Every row gives one point. Two turns around zero, p and q, are shown by what they do to some points. Write where each new point lands after one turn and then the other. Backwards means that the second turn is done in reverse. Each puzzle has new turns, and all numbers are rounded.
In the rows, zero is written as 100.

Turn p:
[131,  92, 123] => [132,  93, 122]
[ 85, 110, 117] => [ 95, 123, 108]
[83, 90, 89] => [78, 95, 98]
[118,  79, 120] => [115,  88, 128]
[ 83, 128,  51] => [ 80, 102,  45]
Turn q:
[ 61, 120,  58] => [ 75, 150,  77]
[109, 105, 122] => [ 97,  82, 117]
[113,  77, 124] => [112,  67,  99]
[117,  99,  96] => [116, 101, 108]
Where do these land?
q, then p backwards: [122,  81,  99] => [129, 102, 101]
p, then q backwards: [111, 135, 106] => [106,  88,  65]
q, then p: [117, 101,  80] => [125, 104,  92]
p, then q: [ 50,  83, 115] => [46, 93, 95]

Turn p:
[124, 113,  74,  90,  87,  85] => [130, 111,  80, 112,  84, 110]
[106, 104,  69,  97, 136,  85] => [115, 116,  65, 100, 124,  84]
[114,  81,  72, 106, 129, 124] => [ 97, 140,  92,  99, 132, 107]
[ 74,  77, 124, 100,  82,  88] => [ 94,  62, 121,  86, 105, 112]
[ 85, 116, 147, 119,  70,  94] => [ 78,  60, 128, 116,  72,  92]
[130, 129, 135,  69,  95,  87] => [129, 100, 121,  99,  61,  64]
[ 67, 111, 100,  86,  83, 100] => [ 86,  80,  88,  78,  80, 108]
[100,  69,  78, 133, 118, 137] => [ 70, 131, 103, 110, 141, 124]
Turn q:
[148, 124, 110,  94, 103, 100] => [111,  99, 130, 140, 115, 113]
[ 62, 113, 104, 102,  76,  82] => [ 97,  92,  60,  97,  75, 115]
[108, 100,  71, 127, 127, 104] => [102, 106,  95,  89, 146,  90]
[ 57,  88,  93,  91, 120, 121] => [ 78, 107,  96,  52,  95, 107]
[ 97, 105,  74,  86,  80,  76] => [136, 105,  81,  99,  90, 108]
[138,  74, 165,  99, 114,  95] => [ 65, 117, 140, 146,  81,  68]
[ 89,  95,  83, 101,  80, 122] => [110,  74,  99,  77,  97,  99]
Where do these land?
q, then p: [100,  82,  71, 134,  70, 117] => [146, 100, 100,  89, 136, 107]
p, then q: [ 93, 100, 114,  69,  75,  80] => [120,  94, 126, 106,  72,  81]
p, then q: [122, 107, 113,  42, 120,  48] => [152, 131, 128, 148,  93,  84]
q, then p: [107, 113, 109, 132,  91, 107] => [ 93,  94,  95, 101, 136, 107]
q, then p: [ 78,  96, 118,  81, 133,  81] => [76, 95, 77, 94, 62, 94]
q, then p: [ 96,  86, 115,  94, 129, 131] => [ 87,  76, 109,  70,  91,  79]
p, then q: [120,  92,  82, 138,  61, 102] => [ 74,  55, 104,  92, 127,  84]
q, then p: [ 74, 104,  92,  99, 130, 109] => [ 90, 110,  85,  68,  89,  87]
q, then p: [109, 121,  85, 110,  89, 125] => [101, 116, 121,  90, 128, 100]

Turn p:
[109, 107,  99,  84, 105, 126,  92, 109] => [124, 111,  92,  88,  92,  88,  99,  88]
[111, 103, 143, 102,  91,  99,  89,  89] => [109,  78, 118, 108, 106,  70,  82, 109]
[111, 123,  72, 105, 116,  24,  87, 113] => [ 68,  63,  75, 151,  92, 130, 117,  68]
[105,  36,  98,  98,  90, 107, 104, 108] => [ 74, 113, 102,  70, 124,  72, 134, 112]
[ 97, 104, 103, 106,  78, 108,  83,  90] => [ 99,  90,  89,  88, 100,  94,  79, 113]
[ 83, 126, 102,  95,  98, 112, 134, 115] => [122, 123, 113, 105, 116, 128,  86,  91]
[111,  92,  76, 103,  94, 100, 135,  89] => [107, 109,  95, 101, 112, 124, 127, 124]
[ 98,  59,  83,  98, 119, 120, 100,  90] => [ 86, 124, 102,  77,  84,  87, 130, 113]
[ 95, 126,  94, 123, 117, 121,  88, 105] => [113,  93, 108,  83,  71, 119,  85,  87]
[ 80, 125, 130,  85,  91,  82,  89,  91] => [ 97,  97, 105, 131, 104,  89,  60,  97]
Turn q:
[ 76,  99, 104, 110, 106,  91, 107,  85] => [ 96,  94,  95, 107, 112, 126,  88,  95]
[ 83, 140, 117,  73, 117,  79, 102, 106] => [104,  79,  76, 116,  73, 124, 110, 132]
[128,  87, 114,  72, 132, 101,  97,  76] => [117, 134,  93,  84,  75, 103,  73, 120]
[108,  84, 127, 119, 105,  85,  87, 123] => [ 68, 106,  75,  77,  97,  95, 107,  90]
[116,  84,  81, 127, 123, 119, 113,  98] => [101, 121, 112,  82, 138,  90,  92, 112]
[108, 123, 124, 112,  76, 116, 103, 110] => [104,  62,  94,  82,  96,  81, 104,  95]
[ 95,  86, 116, 128,  71, 106,  99, 112] => [ 82,  82, 101,  82, 111,  91, 104,  67]
[113,  79,  69,  69, 125, 135,  87,  91] => [143, 149, 117,  99, 101,  94, 108, 107]
[ 73, 108,  67,  97,  68,  85, 135, 100] => [ 87,  73, 144, 134, 108, 116, 107,  97]
[100, 110,  81,  92,  77,  83,  70, 100] => [ 98, 100,  93, 138,  89,  81, 107,  85]
Where do these land?
q, then p backwards: [125,  70,  71,  83, 121,  75, 112,  95] => [ 53,  85, 109,  87, 115, 107, 120,  76]
p, then q: [ 88, 120, 126,  75,  96, 116,  98, 117] => [103, 107,  67, 113,  93,  80,  75, 109]
p, then q: [122, 129, 125,  90, 117, 101,  96, 106] => [ 83, 108,  96,  89,  98,  76,  65,  90]
q, then p backwards: [106, 103,  95, 113,  97, 131, 130, 112] => [115,  82, 122, 124,  89, 115, 114, 109]
q, then p: [ 66,  66, 101, 109, 108,  83,  93,  77] => [117, 109, 101,  83,  57, 104,  77, 117]
q, then p: [ 92,  87,  95, 128,  66,  78, 111, 101] => [ 68, 113, 124, 102,  82,  90,  84, 119]
q, then p: [ 69, 127, 125,  89,  81, 115,  79,  70] => [102,  83,  76,  71,  91,  86, 134, 135]
p, then q backwards: [117, 108,  71,  93, 128,  76, 101, 116] => [ 64,  98, 104,  85,  85,  91,  75, 118]
p, then q: [115,  91,  92, 120,  86, 125,  80, 107] => [105, 122, 121, 109,  70, 104, 108, 100]
